Each row of a before or after table is a point. The points were changed in one or more steps. Then noise was added and the rows were shuffled. The steps act on columns, c1 being the first. What was done? A step turns or swaps two columns, mirrors them in a line or flattens them onto one, adds a multiple of one to another, or multiplies or shifts one. Angles are multiples of 10 degrees, from the lower column toward the higher: turns from -170 to 170, lines from 10 to 170 but not 90. Use the fewest steps. Two steps may share a column if one is a turn and the other turns, adds or multiplies; they go together, in the order done. Otherwise the lowest column goes first.
(in the rows, 128 means zero)

Before:
[[121 109 157]
 [167 155 129]
 [157  89 188]
 [102 166 161]
 [107 165 101]
 [180 142 106]
 [139 140 106]
 [ 93 120  89]
 [174 152  79]
 [170 145 125]
 [169 111  82]
 [128 184 127]
 [ 80 104 158]]
After (13 x 3):
[[159  95 125]
 [101  91 188]
 [160  80 104]
 [144 123 108]
 [154 163 162]
 [182 148 128]
 [107 127 156]
 [111 160  87]
 [122  84  81]
 [ 89 166 157]
 [165  99 126]
 [166  92  79]
 [153 162 102]]
Steps: turn c1 and c2 by -70 degrees

Before:
[[149 103 113  61]
 [110 113  98 121]
 [115  93  97 144]
 [136 124 151 162]
 [133 124 112 126]
 [157  77  63 161]
 [143 141 172 118]
 [157 168  96 132]
 [104 124  48 112]
 [165 135  85 145]
 [ 58 145 108 141]
 [112 116 107 177]]
After (12 x 4):
[[ 98 127 190 182]
 [164 180 201 133]
 [160 150 103 193]
 [138 130 128  88]
 [ 40 108 151 129]
 [133 135 140 138]
 [108 138 172  96]
 [165  88 159 138]
 [179 121 171 134]
 [151 119  83 109]
 [104 163 164 127]
 [102 141 154 147]]
Steps: multiply c1 by 1.3; multiply c2 by -1; turn c3 and c4 by -150 degrees

Before (11 x 6):
[[155 147 107 125 152 173]
 [104 137 147 135  94 133]
 [197 106 126 102  87 128]
 [108 135 102 178 134 170]
 [ 79 108 100 162   9 136]
 [122 112 112  88 158 111]
 [ 83 101 108 106 159 120]
 [183 115 182 134 129 132]
 [ 79 137 109  81 103 138]
 [ 90 102 156  88 127 160]
 [ 87  97  91 115 143 114]]
After:
[[137 133 157  86 140 113]
 [104 114 164  95 142  90]
 [110 145 159 136 131 177]
 [ 85 108 152 174 117 139]
 [ 89 158 126  92  94  96]
 [174 121 104  95  97 180]
 [108 132  91 138 112 112]
 [112 109 167 101 118  88]
 [ 89  92  71 146  17  94]
 [ 79 123 105  81 146 119]
 [159 115  87 125 166 174]]
Steps: turn c1 and c6 by 50 degrees; turn c2 and c4 by 30 degrees; mirror c3 and c5 in the line at 70 degrees

Before:
[[137 190 191  87  90 121 100 182]
 [134 121 130 102 111 103 170 133]
 [ 47 160 152  74 143 123 142 139]
 [100  87 149 169 132 148 165 130]
 [149 140  88 132 151 151 139 137]
 [134  68 145 136 138 139 173  63]
 [130  73 106 129 159 162 116 162]
 [165 156 123  92 121 177 164 174]]
After, 8 rows:
[[136 187 170 169  89 118  73 182]
 [147 138  98 125 151 150 158 134]
 [ 97  85 163  87 129 147 149 129]
 [135  68 166 117 139 139 156  60]
 [132 117 150 156 110 103 163 135]
 [168 154 141 164 120 176 156 170]
 [ 47 164 154 183 141 123 128 139]
 [130  73 103 128 157 164 126 165]]
Steps: turn c3 and c7 by -30 degrees; multiply c4 by -1

Before:
[[116 118 137 122 143 135 149  94 140]
 [116 115 162  98 117 136 146 144 144]
 [127  70 148 140 123 131 125 104 113]
 [118 118 111 139 110 162 150 129 143]
 [128  84 150 119 125 160   7 133 135]
 [124 136 148 136 107 173 101 138  92]
 [119 130  68 124  85 141 129 125  99]
 [147 116  85 112 141 126 145 126  69]
 [120 141  90 141  92 121 109 125 142]
 [159 106 152 119 141 142 139 141 132]
 [109 101  80 135 145 126 155 133  90]
 [122 122 104 112  92 163 109 117 144]]
After (12 x 9):
[[154 107 141 111 150 143 139 116 120]
 [109  64 124 146 145 130 124 153 105]
 [114 117 111 123 111 160 151 129 137]
 [122 139  93 148  89 122 111 131 130]
 [143 116 142 104  85 128 140 128  60]
 [111 112 120  88 163 134 148 115 131]
 [123 122  92 125 103 164 106 138 134]
 [117 132  83 127  69 142 132 131  90]
 [100 101 143 116  79 127 154 122  82]
 [115 117 142 104 137 135 150 161 129]
 [126 133 107 158 150 173 101 117  80]
 [115  87 122 206 151 157  10 124 122]]
Steps: add 0.3 times c2 to c1; swap c3 and c5; add -0.7 times c7 to c4; multiply c8 by -1; shift c9 by -10

Before, 9 rows:
[[ 94 138  97 124 143 126  93  79 143 135 139  65]
 [ 80 138 118 117 125  68  67  93 135 164 101 123]
 [165 146 120  92 112 127 142  98  98 162  94 131]
 [ 47 149 165 142 132 140  92 171 122 182  78  79]
 [108 137 210  61  92 168 171  93 101 125 143  87]
 [117 109 111 103 115 131 148  85 151 145  76 116]
 [148  83 207  59  89 209 151 105  77 112 134 110]
 [115 155 152 139 140 124 108  97 153 137 106 129]
 [131 127 129 125 109  89 111 119 162 165 126 104]]
After, 9 rows:
[[164 111 107 163 135 134 106 149 148 126  83 119]
 [117 149 107 135 133 121 109 171 103 152  82 126]
 [185 141  94 113 130 126 168 142 145 116 126  83]
 [136 127 111 130 129  82 143 139 162 159 124 108]
 [158 149 135 175 146 142 155  51 120 191 117  97]
 [194 135  97 149 123  80 201 120 135 152 111 120]
 [126  86 208  93 191 184  83 158  81 159  68 113]
 [166 137 203  82 167 139  68 140 103 173  83 104]
 [158 150 140 156 126 131 152 144 151 148 124 130]]
Steps: turn c1 and c8 by 140 degrees; turn c3 and c10 by 30 degrees; turn c4 and c11 by 60 degrees; turn c5 and c6 by 30 degrees; turn c5 and c7 by 160 degrees; multiply c12 by 0.7

Before, 12 rows:
[[158 122 117 112 146 103 149  90 153 119 167 157  79 138]
 [174 157 100 135 111 119 114 163  77 141 112 143  69 166]
 [172  77 139 126 116 165  73 136  75 117 164 121 116  97]
 [108 122  96 165 119 181  81  94  76 148 114 135 144 106]
 [104 143 142 143 106 103 142 134  87 158 164 124  90 169]
 [163 115  99 125 171  98  71 116 142 163 104 108 140 181]
 [164 147  60 129 127  95  78 147  88 194 113 119 117  96]
 [128 164 137 159  99  99  58 185  95 134 168 111  60 128]
 [107 164  73 116 144 179 139 100 123 154 134 148 145 126]
 [101  61  75 184 182 166  89 181 130 124  95 137  75 146]
 [111 154 127 175  94 160 131 138 168 155 123 116 121 178]
 [106  67 140  95 123 114  90 115 165 164  98  77  66 145]]
After, 12 rows:
[[181 148 173 129 127 160  80 149  84 195 132  89 120  96]
 [154 119 105 112 147 138 150  89 144 122  80  97  77 138]
 [119 155 136 172  92 102 131 142 156 153 139 134 124 181]
 [116  63 155  95 122 150  94 117 158 166 152 176  65 148]
 [127 164 132 157 101 145  54 184  86 130  81 144  60 128]
 [108 142 127 143 104 141 139 134  74 152  86 135  83 170]
 [172 111 149 125 173 166  70 116 135 163 139 120 137 181]
 [115  60 168 185 182 104  91 185 117 125 174  90  77 148]
 [115 120 152 164 120  82  79  96  63 149 159 102 144 105]
 [175 158 124 136 113 140 117 165  67 137 142  97  68 167]
 [116 169 164 116 142  86 134 103 114 156 143  74 145 127]
 [170  78 112 127 119  82  74 134  58 120 107 140 116  99]]
Steps: turn c3 and c12 by 140 degrees; turn c1 and c3 by -20 degrees; turn c6 and c11 by 160 degrees; shift c9 by -10

Before (9 x 18):
[[123 181 163 101  76 146 150 125  89 120 124 137 147 105 157 189 148 127]
 [163 111 107 125 153 170 160 114 141 150 135 105  93 134 116 126 175 142]
 [125 150 127 129 166 136 182 141 131 132  97 136  96  97 132 119 122 167]
 [166 162  97  54 168 152 147 133 170 156 102 130  93  85  93 110 150 153]
 [173 150 107 136 156  95  99 124  30  60 157 137 115 152 107 139 102 105]
 [143 148 174 149 115 176 130  95 122  96  93  85 137  92 160 177 141 112]
 [123 140 115 102 193 110 153 141 154 155 122  75  98 128 106 128 172 156]
 [173 143 130 152 171 108  91  83  83  69 150 110 130 180 159 137  86 165]
 [192 120 118 146 132 116 107  85 133  48 154 126 143 111 186 174 118 109]]
After, 9 rows:
[[167 167  96  54 207 155 147 131 168 155  98 123  92  84  63 106 149 155]
 [171 143 127 154 209 109  92  81  84  63 151 149 129 181 190 137  82 168]
 [124 139 117 100 231 111 157  98 156 171 122  87 100 128  86 124 173 155]
 [171 145 107 138 193  98 101 137  30  59 155 136 114 153  84 143 101 100]
 [123 178 161  98 116 147 148 136  89 117 128 135 147 104 187 191 150 124]
 [194 118 120 143 171 117 108  98 131  37 154 159 144 109 246 170 119 112]
 [141 149 177 151 154 178 128  73 117  96  95 122 134  94 191 174 141 114]
 [157 105 108 124 193 169 162 100 141 151 140 129  97 132 100 122 175 140]
 [125 152 125 127 204 136 185 144 129 134  98 120  97  96 136 119 123 166]]
Steps: shift c5 by 40; turn c8 and c12 by -50 degrees; add -0.3 times c12 to c10; multiply c15 by 2

Before:
[[114  66 108 126 170  78 137 160 104 167  82 125 117 119  97 140 144 127
  129  94]
 [179 114 162 146 122 140 163 102 130 108 134 156  72 129 157 133 109  91
  139 138]
 [124  77 149 159 118 150 123  76 102 133 138 174 123  90 146 120 146  82
  131 100]
 [153 143 149  81 134 157 212  84 191 141 145 175  89 163 111 137 106 107
  120 167]
 [155  96 147 123 102 135 159  60 131 127 133 177  64  92 124 119  77 118
  156 121]
 [112  90  98 144 152 117 117 139 133 180 116 111 119 126 126 169 145 177
  116  96]
 [120 116 100 100 183  70 107 139 108 180  79 148 117  91 150 146 141 147
  130 113]
 [108 164 136  92 125 157 168  98 143 120 159 118  68 147  87 141  93 127
  125 184]
 [ 91 155 130 113 150 164 195 100 177 136 111 133  76 159 108 157  49 125
   99 188]]
After (9 x 20):
[[122 144 119  74 134 137 218 149 201  99 150 176  88 163 163 138 103 248
  117 120]
 [171 115 151 106 185 104 104 121 105 101  98 146 119  92  69 150 138 113
  129 166]
 [132  77  95 185 123 134 158  85  93 129 119 173 122  92 140 120 147 126
  130 113]
 [135 165 144  75 123 146 179 132 164 148 184 119  68 146 171 143  94 203
  124 125]
 [109  96 121 142 105 120 195  96 129 107 124 177  64  90 144 118  77 218
  154 121]
 [ 78 111  85 151 125 117 171 131 131 101 142 156  71 128 135 133 108 156
  139 126]
 [156 151 128  98 152 153 199 149 196 150 156 133  75 161 161 158  49 230
   99 162]
 [177  90 147 161 152 138 113 129 119 107  96 112 120 125 107 169 143 153
  117 121]
 [166  68 182 155 167 102 115 160  94 110  87 125 118 118 110 140 144 106
  128 158]]
Steps: turn c1 and c10 by -130 degrees; add -0.5 times c2 to c4; turn c3 and c6 by -40 degrees; turn c3 and c15 by 130 degrees; turn c7 and c8 by 40 degrees; add 1.5 times c7 to c18; turn c9 and c20 by -20 degrees; turn c11 and c20 by -60 degrees

Before:
[[125 119 114  80 116  88 104 109 134 145 114 138 119 118 123  18 125 104
   96 112 106 104  98 130]
 [110 143 148  84 124 134  88 169 139 152 133 105 120 188 118 152 127 130
   94 114 131 119 193 163]
 [151 113 102 105 122  86 112 151 144 152 125 121 137 131 114 144 132 135
   91 127  97 119 154 157]
 [ 58 146  98 116 140  92  83 160 130 150  96 128 127 142 176 160 149 107
  118 114 110 123 105  93]
 [150 125 100 127 123 141  97 146 142 136 140 115 117 115 118  66 123 149
  166 124 151 138 174 117]
 [116 138  95 128 127 178 191 153 124 118 104  79 116 121 116 155 133 115
  127 111 106 123 142 105]
 [ 52 131  99 139 130 156 149 144 132 144 116 121 204 119 113 142 144 118
  171 172 133 143 153  99]
 [137 140  95 216 126  91 132  76 139 146 106 126 157 110 129 142 144 111
   84 113  95 143  84 148]
 [ 99  86 233 110 132 115 116 146 127  84 197 116 125 144 153 155 117 107
   84 129 105 134 129 156]]
After (9 x 24):
[[152 112 114 170 122  86 145 147 146 152 123 120 139 131 114 144 131 135
   90 127 166 119 115 157]
 [ 52 132 148 159 130 156 107 148 133 144 109 121 204 119 114 142 144 118
  171 171 148 143 144  98]
 [ 99  85  76   6 133 115 120 135 128  83 238 116 125 144 153 156 118 152
   85 129 141 133 109 156]
 [116 138 140 168 127 177  77 173 124 119  90  79 116 121 117 155 133  87
  127 110 152 123 116 105]
 [ 58 146 126 169 139  93 141 137 129 151  77 128 127 141 175 161 148 177
  118 115 117 122 101  94]
 [111 143  81 123 123 134 156 154 139 153 137 105 120 188 119 152 127 157
   94 115 182 119 162 164]
 [137 139 222 129 126  90 113  72 138 146  93 127 156 110 130 141 143 136
   83 113 107 142  78 148]
 [125 119  88 166 116  88 126  93 134 144 106 138 119 118 123  18 123 162
   96 111 113 104  94 129]
 [150 126 137 163 124 141 164 140 142 136 148 116 118 114 116  66 123 139
  165 124 155 138 172 117]]
Steps: turn c3 and c4 by -110 degrees; multiply c4 by 1.3; turn c7 and c18 by -130 degrees; add -0.5 times c18 to c8; multiply c11 by 1.6; mirror c21 and c23 in the line at 60 degrees

Before, 13 rows:
[[121  83 120  77  76 181 156 130 134 132 102  77 140 123  93 100 149  70
  118 122 132 136 112 130 159 124 186 176 102 145 106 121]
 [105 104 112  95  84 168 202 137 164 146 109 100 146 110 115 131 136 103
   85 137 117 175  79 106  98 133 183 150 120 135 150 150]
 [182 111 127  81 103  87  55 112 111 129 115 103  93 129 149 156 158 166
  163 121 116 152 105  86 100 155 139 119 176 122 170 113]
 [110 166 190 139 153 126 129 198  81 110 166 140 158 127 174 129 128 180
  185 138 154 168 125 113 162 143 121  95 151 105  71 112]
 [179 168 123  90  85  85  53 105 118 140 119 132 118 135 174 161 121 139
  170 114 132 171 148  86 118 119 183 181 171  80 193 182]
 [192 149 142  99 128 100  85  72 113 125 123 100  95 129 197 203 150 169
  159 103  92 168 173 106 138 135 190 129 152 104 192 122]
 [151 192 150 148 140 109 115 163 110  98 149 173 162 128 164  80 156 147
  146 115 116 192 113  99 179 152 144 105 158 126 114  83]
 [155 177 145 159 137  80 120 208 125 102 174 133 128 152 192 130 172 142
  143 104 167 171 146 102 147 135 102 103 119 135  83 104]
 [170 126 115  96  95 214 149 154 155  90 131  60 131  86  91 109 159 122
  124 147 159 178 106 125 122 118 189 128 149 140 140 136]
 [148  95 115 115 124 203 146 107 129 137 120 113 111  74  70 135 154  63
  109 141 149 146 112  81  90 115 187 143 118 125 124 123]
 [147 108 126  64  74 193 139 124 155 141 126 125 104 128  74 139 117  96
  132 144 125 203 110 122 114  87 181 126 105 156 141 119]
 [139 151 176 162 132  73  89 180 111  97 167 134 129 107 198  92 145 181
  142 120 130 225 144 118 161 145 103 113 123  55  83  93]
 [153 110 141 131  87 180 146 125 156 161 143  83 140  72  98 123 140  79
  159 100 128 159 102 137 123 120 137 119 137 149 151 128]]
After:
[[147 195 153 109 142 142 152 161 103  99  92  89 164 129 101  82 155 147
  161 114 114 201  92  96 114 154 148  76 158 123 117  81]
 [137 151 175  93 129 134 167 176  71  96  67 111 127 106  77  90 144 181
  127 120 132 228 104 122 105 146 100 102 124  57  83  91]
 [109 106 111 160  85  97  51 136 170 149 150 181 144 109 134 126 137 101
  125 139 112 160  96 107 161 131 185 149 117 133 149 151]
 [120  82 120 184  75 131  82 129 182 135 165 160 142 121 153  98 148  70
   88 119 134 132 139 130  91 121 188 115 102 146 107 120]
 [192 147 140 157 129 136 164  74  98 127 110 114  94 130  60 202 150 171
   88 100  88 180 170 103 107 133 188 128 152 102 191 122]
 [178 166 123 165  85 133 169 106  87 140 122  90 117 137  82 162 123 141
  112 113 128 183 156  86  61 118 182 178 171  81 194 184]
 [171 128 116 157  96 118 108 153 218  85 139 166 134  83 163 107 158 126
   72 146 159 177 100 123 140 116 187 126 148 142 137 137]
 [151 177 147 100 135 125 145 205  77 103  65 114 127 153  86 131 171 141
  122 106 171 172 101 105 134 131  98 100 121 135  82 102]
 [107 168 193 117 152 175 150 196 116 114  76  74 158 125 102 131 125 181
  109 137 148 185  88 111 136 142 123  81 154 101  73 114]
 [149 109 125 193  73 112 117 124 198 140 148 128 101 126 176 140 114  97
  121 143 126 200 113 122 142  88 180 134 105 152 142 122]
 [182 109 125 180 102 138 198 112  84 127 133 109  96 130 105 156 159 167
   87 121 117 166 119  87 118 155 139 164 170 122 167 113]
 [148  98 113 141 123 141 103 107 200 137 154 149 107  82 182 134 156  63
  125 142 149 140 120  84 145 112 189 159 117 123 128 126]
 [155 109 139 129  86 110 118 126 182 158 123 124 142  75 158 119 140  78
   77 100 129 169  84 136 148 123 136 123 141 148 148 130]]
Steps: multiply c4 by -1; turn c6 and c9 by 80 degrees; turn c7 and c28 by 150 degrees; turn c25 and c28 by -120 degrees; add -1 times c11 to c23; turn c11 and c15 by 160 degrees; add 0.3 times c19 to c22; turn c12 and c19 by 120 degrees

Before, 10 rows:
[[ 85 117  96 130 110 187 155 182 175 166 170 149  84  90  70 100 179 113
   97 118 161 118  58  71  95  70 110 165 119 160  82 145 107 178 139 139
  118  93  96 135 111 103 129  97  74  97 100 160]
 [ 86 177 179 131 120 104 194  95 134 164 119 167 177 132  60 146 128 144
  128 144 145 164  69 125 142  70 149 115  97 149  95  89 212 101 114 131
  141 147 137 120  74 101 145 146 173 147 142 160]
 [ 90 159 104 103 153 163 159 108 138  98 141 144  79 131  42  76 103 170
   94  91 157 106  85 128  84 132 140 136 119 166  81  71 128  86 161  89
   86 111 115 117 101 130 175 129  92  97  96 130]
 [ 91  85 161  99 156 102 165 125 116 120 130 135 104 157  73  96 131 167
  120 158 152 130 153  78 103 174 154  75 175 158 155  89 125 143 128 125
  146 167 123 204 118 115 128 144 156  84  95 119]
 [122 189 141  84 115 140 132 178 121 114 126  78  96 154  98 160 112 117
  138 162 116 177 102 166 144 139  93 124 116 100 146 104 125  98 147  93
   96 158  79 158 157 156 123 106  99  85  95  84]
 [145  98 160 119 131 197 143 167 210  83 127 108 114 120 108 136  96 178
  115 126 122 105 127  99 141 159 149  90 148  89 158 136 209 108 143 140
   89  96 153 164 158 158 104 177  99 103 130 125]
 [149 107  79 167 127 123 122  84 164 125 161 142 169 183 141 126 168 126
   90 176 116 185  56 154 134 126 139 156 134 108  83 155 151 132 111 150
  158 155  52 135  99 169 105 101 155  99 115  76]
 [120 159 134 177 175 150 196 165 167 133 101 159 178 133 147 171  98 118
  166 179 165  90 156  89 167 153 109  84 128  75  53  64 191 161 136  99
  163 145 103 133 138 120 103 159 114 139 128  67]
 [128 166  95 119  87 173 155  93 132  80 145 111 102 116 130  97 168  77
  127 139 145 120 134 113  96  96 132 147 143 133 153 153 157 129 172 128
  105 144  97 146 138 147 173 117 103  72 127 156]
 [153 148 123 175  86 108 193 151 149  94 184  73 121 125  93 109 122 181
  125 157 103 163 136 133 185 110 128 109  96 150  97 103 193  78  82 117
  116  99 139 189 155 158 177 140 129  71 193  96]]
After (10 x 48):
[[ 87 179 179 131 121  92 197  85 112 165 118 167 176 132  68 146 127 143
  130 146 145 162  69 128 143  72 112 117 100 150  94  89 212 107 115 132
  140 152 137 120 106 101 146 145 174  75 142 151]
 [152 150 125 175  86 118 194  87 109  94 185  73 120 125 100 106 121 179
  127 156 105 106 135 134 183 109 137 108  96 149  97 102 192 122  80 118
  117 136 137 190 188 159 177 141 128 153 192  90]
 [122 188 139  86 114 156 132  74 152 113 125  78  94 151 101 160 107 115
  139 163 117  80 101 166 143 141 156 125 114  98 148 103 124  99 146  93
   94 160  79 160 171 157 124 105  97 158  96  91]
 [149 106  79 167 127 141 123 161  91 123 160 141 169 183  61 125 179 127
   89 178 118 128  57 154 136 125 134 157 132 108  83 155 152 119 111 152
  157 142  54 135 157 168 102 102 153  97 115  77]
 [ 85 119  94 128 113 173 153  49  96 168 170 149  85  89 148 101 196 113
   97 117 163 117  57  70  94  70 167 168 118 159  83 144 106 165 139 139
  119  83  95 136 162 104 130  97  74 111  99 179]
 [122 161 131 178 172 171 195 128 102 135 102 159 177 133 181 170  89 119
  168 179 165 111 155  88 166 153 163  84 130  73  54  63 189 135 136 100
  161 123 104 135 116 121 101 160 114 138 131  79]
 [ 93  84 160  99 154 107 167  85 127 124 129 134 105 156 112  96 129 169
  118 157 153 151 150  76 104 175  99  74 175 159 156  88 125 112 126 124
  145 143 124 202 170 115 129 144 155 118  97 113]
 [ 90 160 104 106 154 160 158  63 115  99 142 145  80 127 117  75  93 169
   94  92 156 191  83 127  83 131 123 135 119 165  80  72 128 119 160  92
   88 140 115 116 159 128 174 128  93 104  99 143]
 [146  97 159 121 127 193 143  89  47  84 127 107 112 121 158 137  85 178
  113 127 122 118 125  99 140 159 151  91 149  89 157 137 208 135 144 141
   90 122 153 162 153 155 103 179 100 158 129 149]
 [128 168  93 121  88 161 158 147 122  83 147 111 101 115 121  98 180  77
  129 138 146 158 132 114  96  96 127 149 143 133 154 155 157 123 173 127
  104 135  98 146 185 146 172 117 101 137 128 171]]
Steps: turn c6 and c48 by 20 degrees; turn c8 and c15 by -120 degrees; turn c15 and c22 by 120 degrees; turn c9 and c27 by 150 degrees; multiply c17 by 1.3; flatten c34 and c38 onto the line at 130 degrees; turn c41 and c46 by 90 degrees
